Each row of a before or after table is a point. The points were changed in one or more steps. Then noise was added and the rows were shuffled. The steps act on columns, c1 being the first. What was done? A step turns or swaps two columns, mirrors them in a line or flattens them onto one, adds a multiple of one to another, or multiplies or shifts one. Angles are multiples of 10 degrees, from the lower column toward the higher: turns from -170 to 170, lines from 10 to 170 but not 90. Use the fewest steps. Two steps may share a column if one is a turn and the other turns, adds or multiplies; they go together, in the order done. Otherwise the lowest column goes first.
In the rows, zero is written as 128.

Before (14 x 3)
[[133 124 180]
 [ 57 199 112]
 [131  92 189]
 [156  90 126]
 [133  94 185]
 [ 52 155 183]
 [142  52  91]
 [ 94 173  88]
 [140  85 128]
 [128 117  46]
 [145  93 117]
 [ 99 162  94]
 [135 143  96]
 [122 102 206]]
After (14 x 3)
[[147 151 163]
 [151 108  51]
 [103 104 128]
 [118 100 126]
 [195 176 153]
 [133 108  70]
 [139 102  70]
 [210 152  84]
 [111 103 138]
 [153 164 178]
 [118 138 162]
 [117 118 206]
 [139 124  74]
 [109  75 162]]
Steps: turn c1 and c3 by -170 degrees; multiply c2 by 0.7

Before (12 x 8)
[[129 104 106 136 131 150 112 130]
 [127  92 123 125  93 134 154 128]
 [132 116 159 156 113 116 127 103]
 [135 141 145 104 115 107 110 154]
 [120 159 105 127 118 127 164 112]
 [148 123 140  95 133 147 146 121]
 [120  90 113 131 128 142 128 112]
 [138 135  97 162  94 152 113 100]
 [142 109 145 122  99 109 118 117]
 [170 147 116 130 123 129 101 123]
 [167 136 125 167 106 136 108 117]
 [107 130 119 137 136 152 101 120]]
After (12 x 8)
[[125 107 142 122 155 111 130 117]
 [129 116 123 137 103 130  55 120]
 [131  95 116 131 115 127 185 112]
 [123 116 158 156 144 126 143 103]
 [132  99 106 136 107 123 123 130]
 [133 127  96 162 117  96  79 101]
 [131 131 109 130 129 124  30 123]
 [125 130 143 104 152 115  62 153]
 [126 132 136  95 109 129 181 121]
 [129 125 118 168 128 108  65 117]
 [132 173 107 127 132 124 175 112]
 [129 110 123 124 135  93 250 128]]
Steps: flatten c1 and c3 onto the line at 100 degrees; turn c2 and c7 by -30 degrees; multiply c7 by 3; turn c5 and c6 by 110 degrees; add -0.3 times c8 to c6

Before (13 x 14)
[[110 106 201 151 151 158  91 129 107 106 124 108 163 178]
 [113 135  90 128  69 112 129  76 162 105  84 120 127 141]
 [179 135 145 189 106  68 110 106  99 137 171  86 126 229]
 [162 161 174 138  95 124 120  98 116 175  55 165  99 221]
 [148 177 127 124 154 173 139 171 156 162 169 177  47 129]
 [192 179  96 170  66 175 118 138 136 117 127 195 158 211]
 [150  66 188 130 153  63 122 183 141  90 139 189 158 124]
 [123 170  87 111 145 120 130 138  77  90  51 160  70 149]
 [190  90 196 155  97  86 107  93 102 154 134 115 153 104]
 [ 92 117  90 174 123 179  82 118 137 192  74  96 116 204]
 [107 150 192 188 193 147 111 125 140 158 112 151 115 104]
 [103  99  75  98 167  84 143  98 125 176 172 167 108 157]
 [ 97 174  83  99 145 141  45 100 148  75  68 184  69 123]]
After (13 x 14)
[[108 152 141 185  62 130 107 130 139 164 111 134 103  65]
 [112 107 169 151  96 106  91 136 105  98 126 122 187  66]
 [ 90 115 175 173 116  80  81 131 138 167  74  69 166 186]
 [173  91 121 154 173 157 108  73 102 143 135 105 130  52]
 [168  67 126 130 126 196 123 172 143 124 140 199 147  65]
 [164 178 176 125  91  95 140 162 155 179 167 153  67 148]
 [ 91 175 142 101 110 121  46 112 149 111  71 205  81 180]
 [150 161 229 140 161 120 121  89 115 187  57 136 165 114]
 [193 179 159 170 171  61 119 118 134 152 128 192 204 173]
 [127 170 162 111 113 139 128 139  78 111  51 176  98 183]
 [ 93 101 144  97 110 183 145 109 123 191 174 138 132 188]
 [ 95 137 125 130 189 121 129  84 163 104  85 135 133 168]
 [168 135 208 190 172 177 110  88 101 113 172  86 191 140]]
Steps: turn c1 and c8 by -20 degrees; turn c13 and c14 by -40 degrees; turn c3 and c14 by -70 degrees; turn c5 and c6 by 160 degrees; turn c10 and c12 by -30 degrees

Before (9 x 24)
[[161 158 106 124 169 151 113  85 132 129 115 119 142 122 124 125 145  98
  127  97 164 142 131  89]
 [128 129 129 133 127 137  93 149 129 151 134 133 139 152 133 130 142 127
  118  98 162 153 110 113]
 [201 117 125 125 106 132  96 105 115 149 124 126  93 118 121 129 119 134
  116 121 130 108  97 152]
 [144 120 131 123 112 171 119  93 132 149 116 115 139 110 123 151 144 111
  147 115 115 154 115 144]
 [138 121 126 116 127 158 125  89 124 125 118  65 125 110 150 145  78 126
  122 124 116 155  98 142]
 [109 156 121 135 138 154 107  83 134 122 152 145 138 136 135 137 134  86
  155 146 132 141 178 153]
 [109 159 108  99 111 140  99 249  94 150 114 141 133 121 124 137 132 132
  115 150 124  90 103 110]
 [110 161  90  91 111 151 148 115 125 119 143 126 115 156 125 148 146 121
  123 164 117 120 100 124]
 [126 144 130 140 139 140 101  87 113 150 170 126 128 113 119 123 138 135
  153 163 119 126 133 110]]
After (9 x 24)
[[148 124 160 157 127 138 152 129 117  91 131 134 136 153 132 133 143 131
  115 126 130 194 139 114]
 [107 120 132 130 104 132 151  52 119  93 124 125  94 120 120 127 117 135
  120 129 126  77 160 153]
 [251 157 126 102 109 140 150 148 142  98 111 143 132 137 125 139 132 130
  116 152 110  28 171 109]
 [ 81 155 131 113 140 153 117 147 157 109 152 144 137 134 132 136 138  84
  155 121 124 162  89 152]
 [ 96 120 116 139 110 173 150 110 116 117 115 114 139 109 122 152 142 112
  146 134 132 193 131 145]
 [113 164 119  82 115 147 122 146 110 148 143 129 117 158 125 152 147 123
  121 159  93 107 152 127]
 [ 89 122 114 129 126 157 126 120 113 123 118  67 123 112 151 144  79 129
  124 142 124 195 154 144]
 [ 87 158 166 162 173 150 130  97 127 116 114 118 142 114 122 127 147 101
  124 139 103 166 127  89]
 [ 87 143 121  90 138 139 152 133 143 104 172 126 126 123 119 126 136 134
  154 112 130 124 137 110]]
Steps: turn c1 and c8 by -90 degrees; swap c3 and c21; mirror c4 and c20 in the line at 140 degrees; swap c7 and c10; add -0.5 times c9 to c14; turn c9 and c23 by -140 degrees; multiply c22 by 2.5
